Each point is reached from the start by the listed moves, each made once or not at all, plus a little noise. Is the number of moves made odd or even? Then give how often each move was made.

Moves:
(1): [-1.8  3.8  3.6  2.8]
(2): [-5.0  8.7 -2.2 -2.3]
Start: [ 0.9 -1.6 -0.5 -1.4]
Points:
[-4.4  7.3 -2.9 -3.7] => odd (0, 1)
[-0.9  2.0  3.4  1.3] => odd (1, 0)

Moves:
(1): [ 4.7  0.9  3.4 -2.7  1.7  2.1 -2.4 -1.6  0.6 -1.4  2.1 -1.3]
(2): [ 1.3  3.0 -4.9 -4.4  3.6 -0.9  3.7  1.5  0.0 -0.6  1.8  0.5]
(3): [-5.6  2.6  7.7 -2.4 -1.9  1.2  1.9  1.5 -1.1 -3.1 -0.4 -0.8]
(4): [ 1.0  2.3  2.1  4.8 -2.9  2.6 -1.9  3.5 -0.9  0.2 -2.0  0.7]
(5): [ 1.3 -0.9  0.1  3.1  5.3  0.9  2.9  0.6 -3.6  0.2  2.4  2.3]
(6): [ 0.5 -2.7 -2.8  1.1 -1.8  4.7 -3.1  1.5 -0.9  0.3  3.4 -2.9]
(7): [ 0.3 -1.1  3.3 -3.1 -0.2  2.6  4.9 -0.7 -1.3  1.8 -0.6  1.2]
(8): [ 0.6 -3.7 -0.6  0.8  2.0  1.9  1.3  3.6 -2.0 -2.1 -2.8 -3.9]
(9): [ 0.7  1.7  2.1  0.6  2.7  1.3  0.7 -1.9  2.6  4.1  2.8 -2.5]
Start: [-0.1  1.7  1.2 -0.1 -2.9 -2.2  0.0 -2.3 -2.7  3.4  4.9  1.2]
Points:
[ 0.3  0.5  4.4 -3.3 -3.0  0.3  4.8 -2.9 -4.0  5.2  4.2  2.4] => odd (0, 0, 0, 0, 0, 0, 1, 0, 0)
[ 2.7  1.0  4.1 -4.4  6.2  7.6  4.3  4.7 -9.6 -3.4 11.3 -4.9] => even (1, 1, 1, 0, 1, 1, 0, 1, 0)
[ 5.0  3.8  1.0  2.0  3.7  8.9  7.2  2.2 -6.8  9.4 12.8  0.5] => even (0, 1, 0, 1, 1, 1, 1, 0, 1)
[  0.9   0.4  11.0  -2.6  -0.4   8.9  -1.7   0.9  -3.3   1.2  10.1 -10.0] => odd (1, 0, 1, 0, 0, 1, 0, 1, 1)

Moves:
(1): [ 6.0  1.0  4.6 -4.7 -0.9  3.2 -5.2  1.1 -1.1  0.8  0.2 -0.8  0.8  1.0
 -0.7 -1.1 -3.6 -4.2 -2.9 -0.5  1.2]
(2): [-4.1  3.5  2.6  1.5 -0.9 -3.0 -3.7  0.4  1.5  2.8 -3.4 -2.2 -1.6 -1.1
  0.0 -1.5 -4.3 -1.2  2.7  2.9 -4.8]
(3): [-1.4 -2.7  9.6 -0.6  0.3 -1.7 -0.2  6.5  1.1  1.7  2.2 -2.3 -0.5 -4.2
  2.2 -0.6  0.1 -0.8  0.7 -4.4 -1.5]
(4): [-0.8 -0.4  6.1  7.9  0.7 -1.0  2.2  2.3 -3.2 -4.1 -2.1 -1.0  0.6  4.9
 -3.0 -2.8  3.1 -6.0 -0.3 -1.6  0.8]
(5): [ 1.0  0.1 -0.5  1.1  1.5 -4.8 -4.2 -2.4 -2.6  1.6 -0.1  1.1  2.3  1.0
 -0.2  1.2 -0.3  0.4 -0.9 -3.5 -2.3]
(6): [-3.8  3.6 -2.2 -1.3  4.1  3.6 -1.7  2.2  3.9 -0.3 -0.7  1.0 -2.0  0.6
 -3.9  0.6  0.1 -0.3  2.4 -1.8  3.7]
(7): [-2.1  3.3 -0.7 -2.0  1.1 -0.7  3.5  1.2 -3.0 -4.3  1.5 -0.2  3.4 -0.5
 -0.3 -1.0 -1.8  1.8 -1.9  0.7 -2.6]
(8): [-2.9 -1.8 -3.0  0.5 -1.1 -1.9 -1.9  5.9 -0.2  1.5 -2.2  0.3  0.3  1.5
  0.3 -2.6  3.7 -2.2  2.3  0.6 -0.1]
(9): [ 0.2  2.6  1.2 -2.1  0.7 -1.9 -0.4  0.9  4.1 -0.3 -2.0 -0.5 -0.8 -0.1
  1.7 -1.5 -0.9 -0.7 -1.6 -0.2  2.5]
(10): [ 4.3  0.9  1.0  2.3 -0.1 -1.4  2.1  3.4  1.0  2.8  5.1  0.5 -3.1  2.9
 -1.7 -0.4  0.0 -1.0  3.1 -0.6  0.0]
(11): [-0.8 -1.4  2.3  1.1  2.1  0.6 -3.5  0.6  1.7 -7.2  7.2  2.6  1.0 -4.4
  4.3 -1.4  3.3  2.5  1.1  1.8 -2.6]
(12): [-0.9 -1.4 -0.5  0.4 -1.4 -0.3 -0.8  1.2  1.8  0.2 -1.6  6.8  0.1 -1.9
 -2.8  0.2  0.2 -0.4 -3.2  0.6  1.0]
(13): [-0.5 -0.8  0.3 -2.4 -2.9  0.8 -1.2 -3.5  3.3  0.9  0.6  1.7  4.9  3.3
 -1.9 -0.4 -1.2  0.8  2.0 -1.3  0.2]
(14): [-2.0 -1.7  1.7 -1.5  1.0  0.6  1.4  0.3 -1.1 -0.7 -1.4 -0.4 -0.2  8.0
 -0.2  0.9 -1.5  1.8 -4.3  3.7  1.0]
(15): [ 1.8  2.5  0.0 -0.9  3.8  4.5  2.2 -1.5 -0.4  3.8 -0.2  3.2  3.4 -1.8
  4.8 -1.1  0.2 -2.0 -2.1  1.3 -0.1]
(16): [ 2.7  2.9  2.7  0.0 -4.7 -0.8  0.0 -0.1 -2.7 -1.1  0.1  0.2  0.2  2.5
 -0.5  4.1  2.1  1.2  0.8 -1.5 -1.0]
(17): [ 2.0  2.9 -0.2 -2.0  0.7  0.2  2.3 -3.3 -1.3  1.6 -1.4 -1.4 -2.6 -1.3
 -3.1 -2.0  6.2  2.5 -1.0  1.9  0.6]
(18): [ 1.8  1.2 -0.4  3.0 -2.8  4.4 -3.1  1.3  1.8  2.0  1.7  0.0  0.9 -2.7
  0.6 -0.8 -0.7  4.7  0.2 -0.6  3.0]
(19): [ 2.9  0.7  0.8 -1.0  3.2  0.9  2.3  1.3 -1.0 -3.3 -3.1 -0.1 -1.9 -0.8
  1.1 -0.5 -1.1  3.4  5.7 -0.4 -0.2]
(20): [ 5.0 -1.8 -1.6  1.0  3.2 -2.6 -0.6 -1.3  0.0 -1.4  1.0 -1.3  8.0 -1.5
 -2.4  7.7 -1.3 -1.4 -0.7  2.7  1.2]
Start: [ 3.2 -1.2 -4.6  2.4 -1.9  1.0 -6.3 -1.1 -1.2  4.6  1.7  1.2  4.5 -2.0
 -0.8  0.9  2.9  1.3  0.3 -2.1 -1.7]
Points:
[ 11.0   7.5  13.8   2.3  -6.3   2.8 -20.7   3.8  -4.2  15.9   2.9   0.1
   9.9  -7.5   5.2   0.9  -3.6  -0.7  -1.3  -8.4  -7.5] => odd (1, 1, 1, 0, 1, 0, 0, 0, 0, 0, 0, 0, 0, 0, 1, 1, 0, 1, 0, 0)
[ 5.7  4.1 16.1 13.3  5.0  0.7 -4.4 10.0 -1.6  1.7 10.6  6.2 14.0 -5.6
 -2.2 -1.8  6.3  2.2 -5.6  7.1 -5.5] => even (0, 1, 1, 1, 0, 0, 1, 0, 0, 1, 1, 1, 0, 1, 1, 0, 1, 1, 0, 1)
[ 10.2   0.3  12.6   6.6   0.3  -9.2  -4.3   3.1  -9.9  -5.7   1.4  -0.6
  21.8   2.6  -5.9   8.8   3.1   0.9   5.2 -11.8  -6.3] => even (0, 0, 1, 1, 1, 0, 1, 0, 0, 0, 0, 0, 1, 0, 0, 1, 0, 0, 1, 1)

Moves:
(1): [-1.2 -0.7  0.8  1.5  1.4  0.5  1.5 -0.4 -0.7  0.8  0.5  1.7 -1.1  0.4
  4.0 -2.1  3.8  0.2  1.0  1.1 -1.5 -2.8  0.2  0.2  3.7  2.2]
(2): [ 0.0 -0.8  0.0 -3.4 -0.5  1.0 -1.3  0.2 -1.8 -1.0 -1.1  3.0 -1.5  3.3
 -0.2 -2.0 -0.4 -0.2  0.6 -1.5  0.9 -1.2 -3.3 -2.8  1.6  2.0]
(3): [ 0.5 -0.3  0.5 -2.7 -3.6 -0.5  3.1  0.6  0.5  0.9  3.1 -1.4  0.4  1.5
 -0.4 -0.4  2.4 -1.1  0.7 -2.0  1.3 -3.0  0.1  0.0 -0.4  0.8]
(4): [ 1.7 -2.0 -0.1  0.3 -1.0  2.6 -2.6 -0.8 -2.3  1.9 -0.1 -0.4 -3.4  0.1
  0.9  2.1  0.0  1.8  2.7 -0.4  0.3 -0.1 -1.5  0.7  0.3 -1.6]
(5): [-1.3  1.0  0.9  1.5 -2.6  3.4  0.3  0.1 -0.6  1.4 -3.2 -1.5  0.1 -1.9
  1.3  1.5 -1.6  1.1  0.6 -0.5 -3.1 -0.7  2.1  0.2  0.6 -0.8]
(6): [ 0.6 -1.1  1.6  1.4 -1.5  1.9  2.8  0.7 -1.2  0.8  0.6 -0.1 -1.0  1.4
  1.4  1.9 -2.4 -0.5  0.8  0.6 -0.3 -1.8 -0.9 -1.9 -1.0 -1.0]
(7): [ 0.6 -0.4 -0.9 -1.8 -0.2 -1.1  1.6 -2.6  0.4 -0.7  0.4 -1.6 -1.2 -1.0
  1.0 -2.8  0.0  1.0 -0.7 -2.1  2.0 -1.7 -1.3  1.0 -1.0 -1.3]
(8): [-2.7 -0.4  1.1 -3.2  0.2 -2.6 -1.8  0.0 -1.4 -1.3  1.2 -0.7 -3.3  1.1
  1.7  2.0  0.0 -0.9 -1.3 -2.3  1.1 -1.1 -0.9 -0.1  2.1 -2.0]
(9): [-0.2  0.4 -1.5 -0.9 -0.1 -2.0  1.9 -0.3 -2.3 -1.3 -2.0 -3.4  0.2  0.7
  0.7  0.1  0.9  2.5  2.2  0.8  0.2 -0.9  1.9 -1.8  0.8  0.6]
(10): [ 0.3  0.8  1.0 -0.5  1.4 -0.5  1.4 -2.0  1.1  0.7 -0.6 -1.6 -0.2  1.3
 -0.6  0.7 -0.3  0.0  1.3 -0.8  0.2  2.5  0.6 -1.7  1.1 -2.6]
(11): [ 1.7 -2.6  2.4  1.1  1.1  1.1  1.0  0.0  0.6  0.2  2.9 -1.6  0.2 -1.0
  0.1 -0.3 -0.4  0.8 -1.4 -1.6 -0.3 -0.2 -0.9  0.6  0.5  2.0]
(12): [-0.7 -0.2 -1.7  3.2  2.2  1.5  0.0 -0.2 -4.2  0.1 -1.4  0.3  0.7 -0.6
 -4.5  1.4 -0.5  1.5  0.4  0.4  1.1 -1.4 -2.0  0.8 -1.9  0.3]
(13): [ 0.4  1.1 -1.9 -0.7  2.2  0.5 -0.3 -1.6  0.1  1.3 -0.7 -0.2  0.7  1.0
  0.8 -0.8 -1.2 -1.8  0.5 -0.4 -0.4  1.1 -0.8 -1.2  0.7  0.9]
(14): [-0.8 -0.1  0.1  0.8 -4.1  1.0 -0.5 -0.2  0.9 -2.3  2.2 -0.5  2.9  1.7
 -0.9  0.6  0.6  0.3 -0.5  2.6 -1.0  0.0 -2.3 -1.9  0.4  0.1]
(15): [ 0.3  2.4  1.0 -0.4  2.0 -2.0  2.0  0.1  1.7  2.0 -1.6 -0.8 -3.1  0.0
  0.9 -0.3  1.0  0.2 -1.7 -2.0  2.2  1.2 -0.8  1.6 -0.6  1.2]
(16): [ 0.5 -1.8 -0.4  1.6 -0.8 -1.2 -0.6  0.0  1.5 -0.2 -1.5 -2.3 -1.0  1.2
  0.0  0.2 -0.2 -1.2  2.1 -1.6  0.5 -0.3 -0.7  2.5  1.3  1.0]
(17): [ 2.0  1.9  2.8  1.3 -0.5 -2.2  1.0 -1.8 -1.9 -4.1 -0.7 -3.6  1.0  0.1
 -0.1 -0.2 -2.5  2.0  2.0  0.3  1.2  0.4  2.4  3.4 -1.6  1.5]
(18): [-3.2 -1.2  0.5  2.8 -0.8  2.1  0.0 -0.3  0.2 -3.8 -1.2 -0.2  0.6 -2.7
 -2.0  1.7  2.9 -0.3  1.4  2.4  2.8  2.9  2.3  1.1 -1.4  2.4]
(19): [-2.2  1.4 -2.1  1.4  0.3 -1.8  1.7  3.5  4.5 -1.8  2.3 -1.8  0.3  5.1
 -0.9  0.3 -1.2 -0.7  0.2 -1.2  2.9  4.1  3.1 -2.4  1.1  2.4]
(20): [-2.5 -0.9 -1.1  1.3  2.0  2.3  4.7  1.1 -1.2  1.5 -1.8 -2.3  0.2  1.8
  0.8 -0.1  0.4  2.7 -0.6  4.1  0.8 -1.6  0.6  0.4  1.0 -0.5]
(21): [ 0.7  1.4  2.3  1.9 -0.5  0.4 -4.5  0.7  0.7 -2.5 -0.3 -2.8 -0.3  1.5
 -0.8 -2.5  0.2  0.5  0.9 -0.5  1.0 -1.8  1.9  0.2 -2.2  3.3]
(22): [ 1.5 -0.4 -1.7  1.0 -0.6  3.0  0.3  0.8 -4.1 -1.8 -1.1 -0.1  2.7  1.9
  1.2 -3.3 -1.6 -2.6 -0.1 -2.3  0.9  1.2  1.9  0.5  3.7 -2.4]
(23): [ 1.6  0.1 -0.2  1.3  0.2  0.6 -1.0 -0.2  1.9 -1.4 -1.5 -0.8  1.0  1.7
  2.4  1.3  0.3  0.9  1.4 -2.5 -1.2 -1.1  2.8 -0.5  1.8 -0.1]
(24): [-4.5 -0.6  2.7 -3.0  1.4 -0.9 -1.1 -0.1 -3.1 -1.6 -1.5  1.2  0.1  1.8
  0.5  0.2  0.8  1.1 -0.8  0.1 -2.5  1.8  0.8 -0.3 -3.2  1.0]
Start: [-2.1 -4.7  0.9  0.6  2.1 -0.1 -1.1  3.1  0.9  0.3  3.1 -2.4  0.1  1.6
  2.1 -0.8  1.0  1.2  0.9 -1.6 -0.2 -2.6 -0.1  1.0  0.3 -0.2]
Points:
[ -5.0  -4.3  11.7   2.0   1.3  -6.2  -4.8   2.5   3.3  -8.8   5.7 -17.2
  -6.7  14.4   3.2   1.9  -1.0   4.8   4.7  -8.9   5.0   3.9   1.7   3.5
  -0.3   5.9] => odd (0, 0, 0, 1, 0, 0, 0, 1, 0, 1, 1, 0, 0, 1, 1, 1, 1, 0, 1, 0, 1, 0, 0, 1)
[-8.7 -6.1  3.1  1.0 -7.1  5.5  8.6  5.3 -2.2 -3.9  6.2 -5.9  3.4 12.6
  9.2 -4.8  1.5  0.3  2.3 -5.4 -1.6 -5.6  3.7 -3.7  4.1  0.9] => odd (1, 0, 1, 0, 1, 1, 1, 0, 0, 0, 0, 0, 0, 1, 0, 0, 0, 0, 1, 0, 0, 1, 0, 1)
[ -9.4  -8.9   3.6   5.7  -2.9   9.3  13.0   1.0  -7.1 -10.3  -0.5 -16.4
   5.1  16.2  -0.1  -2.0  -4.4   3.3   7.5  -5.2   6.6  -0.6   1.9  -0.9
   1.9   5.5] => odd (0, 1, 1, 0, 1, 1, 1, 0, 0, 1, 1, 1, 1, 1, 0, 1, 1, 1, 1, 1, 0, 1, 0, 1)
[ -3.5  -6.1   2.3  18.3   0.6  14.1  -1.6  -1.6  -7.8  -8.2  -8.1 -16.7
   3.8   8.9   4.5  -0.6   1.1   6.1  13.9   0.4   0.8  -4.4   7.5   5.5
   8.0   3.3] => even (1, 0, 0, 1, 1, 0, 0, 0, 0, 1, 0, 1, 1, 1, 0, 1, 1, 1, 0, 1, 1, 1, 1, 0)
[ -2.6  -6.8   1.6   9.3   7.0   8.2  -1.7   1.5  -4.5  -1.7  -5.0 -16.2
   1.0   9.6   4.3  -0.5  -4.1   2.1   4.7  -9.7   0.2  -6.0   4.7   2.7
   8.6  -1.2] => odd (0, 0, 0, 0, 1, 0, 0, 1, 0, 1, 1, 1, 1, 0, 0, 1, 0, 0, 0, 1, 1, 1, 1, 0)
[-8.1 -1.7  0.4  0.7  1.3  3.9  3.0  3.1 -0.5 -2.9 -2.2 -5.0 -1.0 14.2
  4.0  0.6 -3.9  3.9  1.8 -8.2  0.2 -2.4 -2.7 -6.7 -1.7  4.6] => odd (0, 1, 0, 0, 1, 1, 1, 0, 0, 0, 0, 1, 1, 1, 1, 0, 0, 0, 1, 0, 0, 0, 1, 1)
[ -4.8  -5.8   4.9   9.5  -6.2  10.6  10.3   7.3  -0.1  -4.0   2.0 -21.0
  -0.6  13.1   3.6   1.2   2.2   6.2   7.6  -2.5   7.6  -0.8   8.2  -3.3
   4.0   3.7] => even (0, 0, 1, 1, 1, 1, 0, 0, 1, 1, 1, 0, 0, 1, 1, 0, 0, 1, 1, 1, 1, 1, 0, 0)
[ -0.4  -5.6   1.6  -3.9   0.2  -1.7   8.1  -1.2  -2.1  -1.0   5.1 -10.1
  -1.8   7.2  -1.9  -3.9   4.2   6.2   1.8  -7.7   6.4  -7.0  -7.8  -2.6
   0.7   2.6] => odd (0, 1, 1, 0, 0, 0, 1, 0, 1, 1, 1, 1, 0, 1, 1, 0, 0, 0, 0, 0, 0, 0, 0, 0)
[-11.6  -9.4   4.7   6.7  -1.0   3.4   7.9   6.7   0.0 -11.1   4.0 -17.2
   4.9  16.8   3.9  -5.5   9.4   3.2   7.6  -0.7   5.4  -1.1   9.2  -1.2
   7.1  10.2] => odd (1, 0, 1, 0, 0, 0, 0, 0, 1, 1, 1, 0, 0, 1, 0, 1, 0, 1, 1, 1, 1, 1, 0, 1)
